Every row gives one point. To make a cloud, some directions were put in groups of two or more. Within a group, all points are equally far from the middle, so they leave a hole (a ring in 2 directions, a hollow ball in 3). The other directions are filled evenly. Then the cloud was stretched, turned, moved and blurred a little. Count the holes, and give their numbers of directions, smallest first.

Cloud, 21 rows:
[[ 19   8  35]
 [ 26 -14  13]
 [  9  60  -5]
 [-20 -16   2]
 [ 33   7  38]
 [  8  50  18]
 [ 33  -3 -27]
 [ 23  14 -23]
 [ -8  10 -12]
 [ -8  18  31]
 [ -3  -9 -37]
 [ 19 -19  11]
 [  6  48   1]
 [ -4 -13 -23]
 [  0   2  13]
 [-46  18 -15]
 [  2 -30  -9]
 [ 11 -26  36]
 [ -6  25  39]
 [ -8  35  10]
 [ -7  41  12]]
Holes: 0

Cloud (31 x 4):
[[-17 -14  18 -17]
 [  2  -7  60  10]
 [  4  -7  43 -23]
 [ 33 -29  -6  -8]
 [ 23  40  12   0]
 [ 52  -8  18  -4]
 [ 49   7   7 -10]
 [-16   7  45  -2]
 [ 36 -18 -13 -12]
 [ 24  41  10   6]
 [ 12  21  -8 -22]
 [ 26  29 -15  24]
 [ 14  31 -18  -6]
 [-23  25  11  16]
 [ 14  30 -18  -7]
 [ 24  -8 -29  11]
 [-14  17  -7 -14]
 [ 48  17  27  10]
 [ 20 -11  36 -27]
 [ 37  14  -5  31]
 [ 20  39  -9  10]
 [-16  28 -10   5]
 [-18   3  25 -17]
 [-21  19  -3  24]
 [ -7  -5  15 -28]
 [-14  15  -5  32]
 [-16  24   5  30]
 [ 41  27  29   9]
 [-20  -4  -4  26]
 [  7  31 -24   7]
 [ 49  17   2  11]]
Holes: 1 (4)

Cloud, 52 rows:
[[-33 -19 -38  24   8   6]
 [ 26   8  -1  26   8  -6]
 [-24  -2  19 -29  19  23]
 [ -2 -14  -6  -1   8  41]
 [-54  13 -10  19 -26  -1]
 [-27  38  34  -4  12   3]
 [-21 -14 -34   9 -29 -20]
 [-21 -19  25  -4  25  -3]
 [-10  35  28   8 -26   1]
 [-39 -14  14  -6 -18  25]
 [-10  21 -29   5  19 -15]
 [  8   6   9 -20 -28  23]
 [ 10 -24   3  22 -24 -12]
 [ 11 -14 -30  -2 -17 -12]
 [ 20  10   7  29   9  23]
 [-60   4 -11   5  -5   0]
 [-51  12  -2 -16 -12  -2]
 [ 14  31 -16  16   9   4]
 [-17   1 -35  33  -8  28]
 [-33  -6  13 -22 -23  -8]
 [-16  14 -24  23  10  35]
 [-26 -24 -39  25 -21   1]
 [-38  35   0 -10 -19  -3]
 [-35  21 -17  10 -25 -24]
 [-29  -4  29 -20 -26   9]
 [ 12  11 -20 -16  -5  21]
 [-18 -33  10  19 -14  18]
 [-41  20  -8 -12  22   6]
 [ 11  27   9  15  28  18]
 [ -4 -12   8  35 -19 -20]
 [-16 -32 -21  19 -29   3]
 [-49 -13 -25  22 -13   9]
 [-27  -3  15 -31  15   4]
 [  3  12 -44   9  -6 -13]
 [ -1 -28 -17  18 -25  21]
 [-23  -9  32   0  17 -15]
 [-17  35  -8 -22   1  12]
 [-22  17 -10  -9  12  37]
 [ -7  21  28  11 -29 -14]
 [-30  26 -15   6 -28 -21]
 [-11   6 -35  33  21  10]
 [-17 -12 -14   0  14  37]
 [-26 -38  -8  14  -4   0]
 [-28   5 -12 -18 -23 -18]
 [  3   9 -42  36  -4   7]
 [-31 -23  29   7 -12  15]
 [ 10  28  23  12  18  29]
 [-15  -4  42   5   1  37]
 [-31 -23 -25   1   3 -18]
 [  9 -18   1  37  13   0]
 [-11 -28   6  10   9  32]
 [-54  -3  -1  -8  -9  14]]
Holes: 2 (2, 4)

Cloud (82 x 8):
[[-12   0 -28  20  16  35  21 -14]
 [-17  13   7  -3  14  11 -60 -36]
 [ -6  -2 -27  -3 -34   2 -27  -3]
 [ -4  15  39   8 -18   0   0 -11]
 [-14   1 -17 -19   6  18  14  27]
 [  6  29 -21  31 -11  13 -13   2]
 [ 24  10   4 -31  -7 -32 -13   7]
 [-12  23  -4 -31 -39   2   6  -3]
 [-13  12   7  10 -29 -13  34 -10]
 [-39  30   6  -2 -20  25  -8 -48]
 [ 12  42  10  -8 -13  12   4 -28]
 [ 47  25  57  -9  -7 -16 -29  11]
 [ 49  26  -9  19 -35   0 -29  -3]
 [-38  23  -2  28  -5  23  19 -17]
 [ -9 -18  10 -34   6  -6 -18  -9]
 [ 50  -9  24  -8  -6 -24 -18 -33]
 [-16  -5   9  38  -1  29 -10 -16]
 [ 43  19  43 -18 -22 -29 -18  17]
 [ 35  28   5  20 -27  -4 -22  23]
 [  3 -31 -41   9  -1  20  -8   6]
 [  5  -7 -28  29 -14  -5 -21 -11]
 [ 14   2  32  -8  14  25 -37 -38]
 [  0 -15  16 -13   7  -9 -24 -40]
 [ 13 -33  -7  25  11 -12  -6 -33]
 [-18  11  -6 -20 -16  11  12 -20]
 [-29 -33 -24  -9  22   3 -15 -12]
 [  3 -17  28  -2   1 -42  -5   9]
 [ 29  10  46  23  15 -35  17  -9]
 [ 41  10 -25  24  -9  13  -5  25]
 [-14  -9 -29  32 -42 -10 -18   5]
 [  3  34   4  20 -20   2  -5 -41]
 [-28   4 -30   6 -30  23 -23 -32]
 [-35 -33 -38  15  -2  18  16 -31]
 [ 20   5  -9  18 -14   6 -34  -3]
 [ 14  18  31  -7  -9  31  13  -1]
 [  3  -7 -48  10 -28  -1  -3  11]
 [ 25 -15  19 -26  -6  -7  13  14]
 [ -6   5  14  42   2   5   9 -29]
 [  7  28  24  28 -41 -22 -12  10]
 [ 11 -38  20 -13  32   5 -26 -33]
 [ 12  34 -25 -44 -19  37   0  26]
 [-22 -15  43   9  11 -17 -32 -49]
 [ 33   9 -29  20  -7 -16  11  33]
 [-13  32  19   8 -21  10 -13 -49]
 [-24 -13 -34  -6 -29  11 -18  -2]
 [ -1  17 -37 -19 -15  38 -18  -9]
 [-20  11 -10  -4 -32 -27 -37 -30]
 [  1  26  32  11 -43 -21 -38  -4]
 [  8  10 -14   0  25  40  20  -3]
 [  5   3  38   0 -19   7 -14 -16]
 [  2 -29  24  11  23   7 -40  -9]
 [ 21 -14  -8   2 -27 -14  51   4]
 [ 18  -1  15  27  15  -6   3 -37]
 [ -5   5  -2 -19 -40 -15   9  -6]
 [ 29  10 -27  -3 -36  -6   8  41]
 [-38 -21 -14  -6  31 -10 -33 -20]
 [ 10  14  40   7   6  15 -38   1]
 [-11 -14 -14 -22 -13  21  -6 -24]
 [-24 -22   5   5  -4  -3  35  -4]
 [-26 -16  -2  -8  27  -8 -12 -38]
 [ 48  31   5  -3 -14 -30 -46  11]
 [ 15 -15  -2  17  22   6 -33 -14]
 [ 31  -3  -5  10  28 -31  13  30]
 [ -7   2  40 -32  -4  10 -12 -21]
 [ 14  -1  23  29   5 -38  33  10]
 [-57   6 -10 -17  -8  15  11  -3]
 [ 11 -28 -12 -24  -4  -2   8   0]
 [  5  28  -6 -28   1  31  17  19]
 [ 44  41   5  15 -20  21  15 -11]
 [ -3   7  10 -47  -4  20 -34 -28]
 [ 36  38  15 -33 -13   1  13  -2]
 [ -2  -8   6  -2 -28 -10  23  12]
 [ 44  32  -1  -2   8 -25   6  23]
 [ 14  19  -7  -4   3 -28 -40   0]
 [ 24  36   1 -16 -27  22   3  41]
 [-13   5   7   5   1 -25  27 -11]
 [-33 -15 -29  -5  -2 -13  -5   4]
 [ 21  24  53 -18  -3  17  -9  -6]
 [ 17   2 -23  37   5  19   2  -4]
 [-33 -15 -36  42 -18 -10  14  31]
 [-16  -3  33  -3  -5   4   3  -1]
 [ 52  32  -4   6 -14 -21 -12  33]]
Holes: 1 (4)
